Each row of a before or after table is a point. The points were changed in one or more steps. Then noise was added and the rows were shuffled. The steps act on columns, c1 being the first. Write out the steps. A step turns or swaps two columns, mirrors them in a line or flattens them onto one, adds a multiple of one to another, or multiplies or shifts one. Angles are multiples of 10 degrees, from the lower column toward the higher: turns from -170 to 170, lines from 10 to 170 but not 90. Use the fewest steps. Two steps may share a column if one is a turn and the other turns, adds or multiplies; they go together, in the order done. Otherwise the lowest column goes first.
In the rows, 128 means zero.

Before (12 x 2):
[[176 103]
 [173 130]
 [150 102]
 [176 118]
 [166 113]
 [ 57 132]
 [166 130]
 [175 132]
 [172 105]
 [112 117]
 [165 226]
 [161 103]]
After, 12 rows:
[[169 187]
 [ 96  92]
 [188  46]
 [ 85  99]
 [ 82  96]
 [102 101]
 [ 95 112]
 [103  85]
 [108  85]
 [117  94]
 [123 148]
 [ 94 118]]
Steps: turn c1 and c2 by -120 degrees

Before:
[[160 134 112 100 108 108]
 [136  92 135  96  84 126]
 [ 92  94 131  81 114 162]
 [122  84 116  99 119 155]
 [ 76 126 169 102 106 203]
 [103  92 136 114  69 146]
 [121 165  70  99 101 104]
 [113 106 130 103 115 166]
 [169 150  92  92  99  96]
 [135 147 108  76 119 109]
 [114 109 131 135  97 177]
 [176 167  70  64  86 117]
 [140  60 115 112  94 152]
 [117  93 150  93 174 145]]
After:
[[136  82 109 161 119 158]
 [197 162  82 164 128  99]
 [181 137 144 159 128 108]
 [110 112 118 151 150 181]
 [220 147 133 172 123  95]
 [243 163 130 204 120 112]
 [109 114 115 154 125 156]
 [ 22 125 114 161 128 205]
 [162 146 117 168 103 111]
 [153  60 124 160 142 152]
 [ 96  87 102 169 113 160]
 [124  90 141 183 140 121]
 [ 89  89 135 129  74 150]
 [ 96  92 112 174 166 149]]
Steps: turn c1 and c3 by 50 degrees; multiply c1 by 1.6; turn c4 and c5 by 140 degrees

Before:
[[ 53 164 176 140 177 117  61  79 161 159  34]
 [128 103 101 157 158 105 127  95 119  81 134]
 [ 41  99 190 203  91 141 164 159 249 160 148]
 [127 114 149 153 144  91  80 140 128  58  88]
 [111 106 141 193  99 141 181 178 228 170 106]
 [133 166 128 159 116 105 129 151  84 126 171]
 [ 81 107 215 157 155 168  90 115 156 200  80]
 [169 133 122 135  55 116 152 112 118  93 164]
 [121 106 103 132 123  86  65 124 129 122 128]
 [121 157 156 167 167 155  41  94 162 135  98]
 [136 137 109  98 114 135 143 159 128  88 173]]
After:
[[ 41 101 131 195  90  78 114 178 168  57 148]
 [129 114  90 149 143 147 188 132 107  82  88]
 [133 166  68 163 116 131 140 155 117 161 172]
 [121 105  44 129 123 163 195 126 126 123 128]
 [137 137  48 106 114 137 104 166 116 103 172]
 [169 132  62 148  55 135 108 148 114 113 165]
 [128 103  41 162 159 133 141  80 112 104 134]
 [ 81 107 154 120 156  79 165 103 158 152  81]
 [111 106  82 194  98  84  95 191 167  78 105]
 [121 157  96 117 167  85 216  76 138 107  98]
 [ 53 165 118 120 176 131 197  54 146 124  33]]
Steps: shift c3 by -60; turn c4 and c6 by -150 degrees; turn c4 and c7 by -160 degrees; add -0.5 times c5 to c8; turn c9 and c10 by -50 degrees; multiply c9 by 0.4

Before, 14 rows:
[[143 133 136 118 201 124 128 139  48 169 107 115 145  81 200 137 159  84]
 [125 103 101  77 203 180 171 114 130 108 176 100 126 188 210 105 137 129]
 [127 107 157  81 145 145 121 110  88 145 154 156 214 162 151 161  97  96]
 [195 105  71 146 117  96 132 173 152  80 127  80 129 143 123 120 119 142]
 [154 173  87  80 211 103 137 155  77 186  80 172 135 193 109 169 144  93]
 [161 178 154 154 177 123 165  72 148 151 136 105 128 107  96 178 161 152]
 [ 76 165 142  74 131 206 202 146 142 112  95 141 129 161 110 103 159  51]
 [189 180 116 133 111 153 170 173 104 154 125 143 115 137 117  74 203  92]
 [170 183 155  77 114 115 143 161 148 150 121  55 107 210 133 140 128  65]
 [ 79 137  99  98 117 124 193  86  46 171 114 147 146 156 154  91 182 135]
 [137 156 176 135 149 117 186 138 130  77 117 153 124  88 118  74 184  77]
 [165 112 119  94 130 117 202  88 149 202 152 157 221  97 160 148 155 114]
 [165  67 110 114 119 115 119 166 112 179 127 141 128 146 105 182 200 146]
 [126 121 155 177 138 134 141 156 154 182 107 130 133 163 145 172  97  83]]
After (14 x 18):
[[ 52 108  83 143 114 151 126 170 148  74 130  82 126 148 107 115 116 144]
 [100  95 111 124 124 157  82 165 122 179 126 144 129 142 127 186 206 143]
 [170  83 146  74 141 106 242 145 146 108  95 146 131 162 206 100 157  48]
 [138 132 145 120  28  59 138 143  41 170 105 121 142  80  88 139 160  86]
 [ 69 128 122 139 115 131 218 180 102 152 124 140 114 139 149  73 199 100]
 [130 153  82  86   9 161 177 151  77 188  74 177 138 184 107 170 154  98]
 [168  61  95  99 160 108 214  91  44 169 113 146 143 157 115  90 188 137]
 [108 123 156 150  44 157 203  68 144 146 125 104 131 108 140 186 162 148]
 [ 92  28 124  93 113 102 206  92 160 203 153 153 221  92 104 151 162 121]
 [129  96 166 138  99 146 220 132 130  81 115 154 124  87 123  63 178  85]
 [ 80 151 158  74 128 139 176 159 150 153 121  51 109 209 114 135 131  63]
 [139 117 154  79 116 100 107 105  88 144 146 149 217 161 128 168 102  88]
 [150  61 105  76  34  30 158 112 121 108 168 100 128 183 127 116 140 130]
 [132 107 155 186 119 109 148 153 152 192 105 138 131 158 126 168  97  83]]
Steps: turn c1 and c5 by -160 degrees; multiply c5 by 1.3; multiply c7 by 1.6; turn c2 and c7 by 40 degrees; turn c6 and c15 by 120 degrees

Before, 8 rows:
[[ 81 154 123 130 112 138  85 156 150  84 128  96 138  71 133  97 147 172
  112  99 113 183 132 102 117  87 119 136  94  84 202 116]
 [145 141 174 178 134  40 170 117 103 131  67 198  91 133 116 107  94  68
  118 151  96 105 106 159 161 151 154 159  88 109 153 151]
 [140 137 163 146 163  79 104 179 159 133 132 155 111  73 168  42 208 102
  156  98 129 149 216 143 190 202 175 166 129 132 157 166]
 [ 53 122 147 120 134 149 100 124 133 161  81 189 153  69 164  77 111 134
  128 113 132  87 126  90  63 120 137 109  50 129 155 195]
 [113 110  75 139 184 124 125  88 156  91 128  91 105 104  98 204 117 152
  111 154 154 118 158  93  94 126 129 132  61 149  77 172]
 [ 71 158 112 115 118 150  70 167 232  99 180 104 163 181 186 172 134  66
  145 222  82 171 121 183 132  89 150 161 148 142  28 190]
 [156  93  99 129 138  95 190 205 151 135 147 146 214 105  79  77 113 147
  112 137  73 179 169  86 103  85  88 105 177 194 114 138]
 [154  89 162 117 160  90 113 192  93  99 134  99 170 130 106  57  93 127
  180  56 133 116  99 117 114 114 162 126 111 128 131  82]]
After, 8 rows:
[[118 159 123 129  84 138  85 155 150  83 128  96 126  71 133  99 146 171
  112  99 114 183 117 103 115  88 119 136  83  79 201 116]
 [146  99  75 139 181 125 125  88 155  92 128  91 166 104  98 204 117 153
  111 152 153 119 132  93  95 127 129 131  39  99  77 172]
 [155 130 164 148 152  79 104 179 161 131 132 155 215  74 168  43 208 102
  155  97 130 149 100 142 190 201 174 166 129 128 159 166]
 [162 109 161 117 148  90 113 191  93  99 134  98  82 131 106  57  91 127
  181  54 133 117 105 117 114 114 161 126 106 139 130  82]
 [150 121 173 177 118  39 170 116 103 130  66 198 129 135 116 106  94  69
  119 152  94 104 170 159 161 152 154 161  77 134 152 150]
 [ 94 133 147 120 133 149  99 125 133 160  81 190 113  69 164  77 110 135
  128 112 132  89 107  91  64 120 136 109  28  61 154 197]
 [111 136  98 130 185  93 190 205 151 135 148 147 121 103  78  77 113 147
  112 136  73 179  34  86 103  85  89 105 191 171 114 139]
 [ 84 175 112 114 131 150  69 166 232  99 179 104 104 182 184 171 134  66
  146 222  81 171 101 182 132  90 149 161 154  87  29 189]]
Steps: turn c5 and c30 by -50 degrees; turn c1 and c30 by 60 degrees; add 0.5 times c13 to c2; turn c13 and c23 by -120 degrees; multiply c29 by 1.3
